Rows are points. Two turns around zero, p and q, are shown by what they do to some points. Write where each new point lands after one turn and then the other. Backwards means that the second turn is done in reverse. Each puzzle has new turns, and all numbers are rounded.
(in the rows, 128 means zero)

Turn p:
[175 142] -> [172 107]
[ 94 105] -> [ 87 134]
[115 137] -> [124 143]
Turn q:
[143 153] -> [156 136]
[86 97] -> [ 76 133]
[155 134] -> [152 114]
Where do these land?
p, then q: [125  78] -> [ 78 126]
q, then p: [147 151] -> [153 111]
q, then p: [112 155] -> [153 147]

Turn p:
[106  88 150 112 162  95] -> [122  82 119 106 130  80]
[132 108 132 136  95 102] -> [135 119 131 154  92 114]
[112 101 105 100  98 114] -> [126 116  92 126  84 129]
[172 175 141 112 157 132] -> [161 158 164  91 153 136]
[106 184 162 148 164 155] -> [ 89 164 161 111 183 122]
[108 109  89 149 121 127] -> [125 123  86 159 131 131]
[160 130 118 139  98 172] -> [135 133 143 149 123 185]
Turn q:
[123 144 118 101 148 123] -> [126 148 115 102 145 128]
[158 115  89 122 140 122] -> [153 139  89 138 130 148]
[152 147  98 134  61 133] -> [128 142 127 134  57 162]
[123 127 130 135  88  99] -> [125 124 126 131  83 106]
[144 141 150 145 151 123] -> [142 145 149 145 148 115]
[ 99 123  90 141 156 148] -> [ 91 126  98 142 158 147]
[ 97 100 222 119 152 148] -> [131  72 193 106 175  89]
Where do these land?
p, then q: [165 158 156 129 119 115] -> [152 142 174 118 121 113]
p, then q: [160 169 118 167 160 143] -> [145 168 155 143 180 130]
q, then p backwards: [ 74  79 130 118 105 152] -> [ 99  65 152 107 142 151]
q, then p: [ 81 122  97 129 107 116] -> [103 132  78 139 106 121]
q, then p: [155 111 100 164 140 139] -> [134 130 129 168 163 149]
q, then p backwards: [124 130 111 104 123 138] -> [124 130 117 103 130 144]
q, then p: [136 127 184  84 142  93] -> [176 119 150  84 101  96]

Turn p:
[153 127  98 130  72  92  99  99 162] -> [141 107 150 130  79  91 155 103 179]
[112 167 121 141 119 134 169 113 135] -> [126 158 115 139 123 172 138 107 148]
[174 154 169 125 108 128 117 177 146] -> [158 118 162 122  86 152 105 180 127]
[128  94 129 148 170 129 147 133 124] -> [135 108 110 139 163 134 146 132  93]
[169 125  82  96 159 155 178 169 160] -> [180  95  90  64 131 174 125 117 115]
[110  90 138 125 122 135 139 142  70] -> [ 81 125 134 125 133 123 120 118  72]
[115 120 152 129 134 155  94  91 151] -> [125 119 145 153 165 109 102 130 163]
[150 151 112 135 169 160 147 140  93] -> [157 146  91 131 133 148  97 118  87]
[ 74 125 124 142 115 112  81 110 141] -> [ 86 134 118 149 135  87 139 142 170]
[ 95 127 156 110 113  79 108 105  98] -> [ 91 170 165 131 130  89 152 134 125]
Turn q:
[151 133  75  91 137 151 128 129 142] -> [143 161  95  86 149 136 103 122 144]
[144 147 105 110 120 122 155 160 154] -> [124 151  96 102 115 150 144 148 149]
[100 127 137 157 130 140 106 123  86] -> [124 123 162 162 137 133 104 128  95]
[ 80  87 142 150 122 120  73 135 122] -> [105  92 163 172 138 110  84 145 144]
[147 138 123  97 106 110 169  80 136] -> [107 127 106  81 118 115 159  86 116]
[ 88  96 179 162 110 176 102 140 117] -> [134  89 196 174 138 159 113 120 144]
[171 134 126  83 127 108 132 153 120] -> [151 139 116  80  92 117 127 150 130]
[106  75 142 198 123 138 114 143  93] -> [134  73 141 196 125 155  94 133 107]
[164 138 143 117 170 115 156  94 156] -> [159 129  99 112 142  93 179 112 127]
[128 166 103  79 150 119 155 147 125] -> [124 167 114  76 140 130 145 162 116]
[129 137 140 171 108 142  78 140 114] -> [135 143 157 181 104 132  98 121 132]
[128 159 121 120 134  95 168  92 170] -> [ 97 143  91 113 138 105 184 111 132]
Where do these land?
q, then p: [123 168 133 172 119 102 129 154 179] -> [117 124  91 151 102 185 155 130 159]
q, then p: [131  83  93 102 110 148  81 169  95] -> [129  99 141 118 114  70  77 172 149]
p, then q: [151 120 168 139  96  88 118 143 111] -> [118 102 163 139  82 153 150 138 116]
q, then p: [160 157 111 126 130 115 171 134 146] -> [134 141 104  98 107 156 126  88 135]
q, then p: [140 145 142 100 132 190 112  96 108] -> [172 163 175 139 154 120 101 124 127]
q, then p: [135 101 121 130 112 114 154  94 154] -> [117 115 118 117 152 114 155  88 141]
p, then q: [ 85 161 116 100 142 157  89  95 101] -> [ 99 183 125 149 147  72 126 145 138]
p, then q: [137 128  86 180 153 101  96 131 141] -> [113 120  54 141 102 145 118 131 118]
q, then p: [161  95 171 101 159 110 169 161 145] -> [145  75 147  71 115 155 148 115  97]
p, then q: [103 127 127  99 158 144 127 124 124] -> [136 151 127 116 155 103 124 152 124]
p, then q: [ 83 125 140 158  98 139 162 109 104] -> [ 99 130 153 163 175 151 140 108 112]

Turn p:
[167 115 108  79 125 149 133  93 106 110 115 134] -> [164 117 100  80 123 151 120 115 146 109  95 134]
[121 124 153 154  77 131 148 104 104 159  91 119] -> [142 122 149 155  82 105 151 114  99 121  82 137]
[102 131 129 137 126 137 156 115 183 135  87 126] -> [117 130 152 141 120 109 176 150 172 140 108 128]
[ 88  99 154 146 101 182 139  98 149 159 116 129] -> [121  90 150 151  80 122 163 100 147 172 105 122]
[112 110 123 187  93 171 150 150 183 126 103 146] -> [104  82 132 194  95 107 152 155 174 130 124 129]
[129 112 158 140  76 120 179 130 124 203 151 102] -> [180 135 130 158  66  85 158 126  86 163 142 136]
[187 108 136 104 162 120  86  91 113 144 120 148] -> [170 136 117 109 171 132  78  93 138 144  89 131]
[140 115  88 115 169 105 121 120  80 125 138 115] -> [122 147  77  95 161 143 115 127  93 132 114 127]
[109 182 110 133 132 135 112 173 132 131 141 128] -> [ 98 149 140 147 131 160 124 147 125 120 169 162]
[118 166 105 138 140  93  97 137 143  79 176 129] -> [ 87 166 118 126 153 138 106 120 140  91 183 105]
[152 102 127  79 144 100  89 139 100 110 128 101] -> [140 143 124  74 141 143  73 145 106 132 116 106]
[ 97 145 126 125 151 106 121 165 144  87 143 181] -> [ 81 111 144 112 170 111 119 135 145 104 177 143]
[143 154 146 127 167 115 133 150 102  95 156 105] -> [138 135 130 121 170 160 127 138  93 106 162 103]
Turn q:
[139 143 167 162  96 124  89 103 169  93 113  96] -> [127 123 135 172  83  97  84 112 161 138 102  90]
[112 120 166 120 156 158  98 101 106 161 136  84] -> [ 89 145 185 112 117 139 106 133 144 168 157 126]
[102 166 127 162  76  88 172 153 163 164 126 169] -> [141 127  79 156  83  95 210 146 123 125 105 145]
[ 88 153 118 108 165 133  89 150 124 122 120 157] -> [ 94 165  87 139 152 135 108 136 134 129 154 158]
[117  78 108 157 153 119 115 188 162 167  82  95] -> [100  64 100 124 169 123 133 161 152 195 103 135]
[155 127  83 151 144 124 140 135  96  95 103  98] -> [128 107 122 131 172 136 114 128  85 124 117  76]
[123 109 127  82 114  86 101 140 106  98 104 134] -> [126 137 127 119 157  85  86 132 109 105 104 162]
[159 119 101  89 136 146 155 101  98 150 111 132] -> [140 143 147  78 149 155 139  98  93 134 115 131]
[124 115 146 100 148 158 125 157  86  84 118 165] -> [115 144 140 147 166 170 100 136 119  83 120 165]
[144 148 110 128 160  92 170 105 138 143 129 124] -> [139 141 124 109 155 106 177 103 131 129 137  97]
[123 165 104 130 165 116 122 110 114 155 157 119] -> [127 159 121 116 138 121 146 126 116 149 183 106]
[139 107 175 142 103 156 109 104 133 167 171 159] -> [152 119 169 144  72 148 135 112 147 145 155 171]
[142 107  95  74 110 143 135 105 141 110 158 107] -> [159 125 129  60 116 134  97 123 130 102 130 118]
[155 110 165 155  77 161 155 170 150 115 150 131] -> [170  92 146 159  91 161 138 165 152 110  92 131]
[ 98 153 128 160 116 116 146  99 132  97 145 150] -> [114 130 111 155  97 114 148 110 123  84 147 109]
Where do these land?
q, then p: [109 124 128 179 108 144 144 166 111 127 131  91] -> [112  93 127 148 101 126 125 174  88 148 132 115]
q, then p: [107 172  99 123 146 150 108 113 163 137 124 143] -> [110 168  98 129  97 152 146 116 154 131 140 153]
p, then q backwards: [ 84 134 118  56 155  93 136 113 113 105 112 176] -> [ 96  82 111  52 155 108 158 103 123 154 121 116]
q, then p: [175 124 113 161 117 131 164 155 129 152 142 111] -> [183 105 106 143 125 132 134 164 106 146 113 121]
p, then q: [144 170 124 117 165 139  82 120 146 105 100 114] -> [ 99 161 114 147 129 172 110 123 177 144 123 113]
q, then p backwards: [151  88 111 140  82 158 145 161 117 111 141 119] -> [159 109 148 115 115 168 139 159  92 108  98 115]
q, then p backwards: [151  94 123 137  91 140 119 121  91 179 145  91] -> [102 101 181  89 120 144 132 164 108 158 120 109]
p, then q backwards: [142 132 127 153  73 108 117 136 135 122 158 147] -> [109 139 139 142 109 109  95 100 132  89 154 143]
q, then p backwards: [109 116 146  99 138 136 114 103 159 132  85 174] -> [115 147  89 125 123 139  98  84 122 148 120 174]
p, then q: [130 110 133 136  84 103 139 190 144 139 134 108] -> [161 111 128 162 121  98 121 187 108 130 133 146]
q, then p backwards: [136 149 156 133 199 173  97 121 139 136 160 111] -> [124 160 132 116 157 149  82 138 191 122 171 110]
p, then q backwards: [118 118 130 136 111 111 172 125 146 100 146  77] -> [116 174 112 152 117 117 166 124 132 128 162  99]
q, then p backwards: [111 132 168  75 129 103 155  78  70 129  91 185] -> [ 89 207 136 131 116  77 121  89  84 148  98 163]
p, then q: [126 129 115 146 196 104  99  89 129 118 123 146] -> [ 76 155 111 110 161 127 137  97 150 149 155 103]
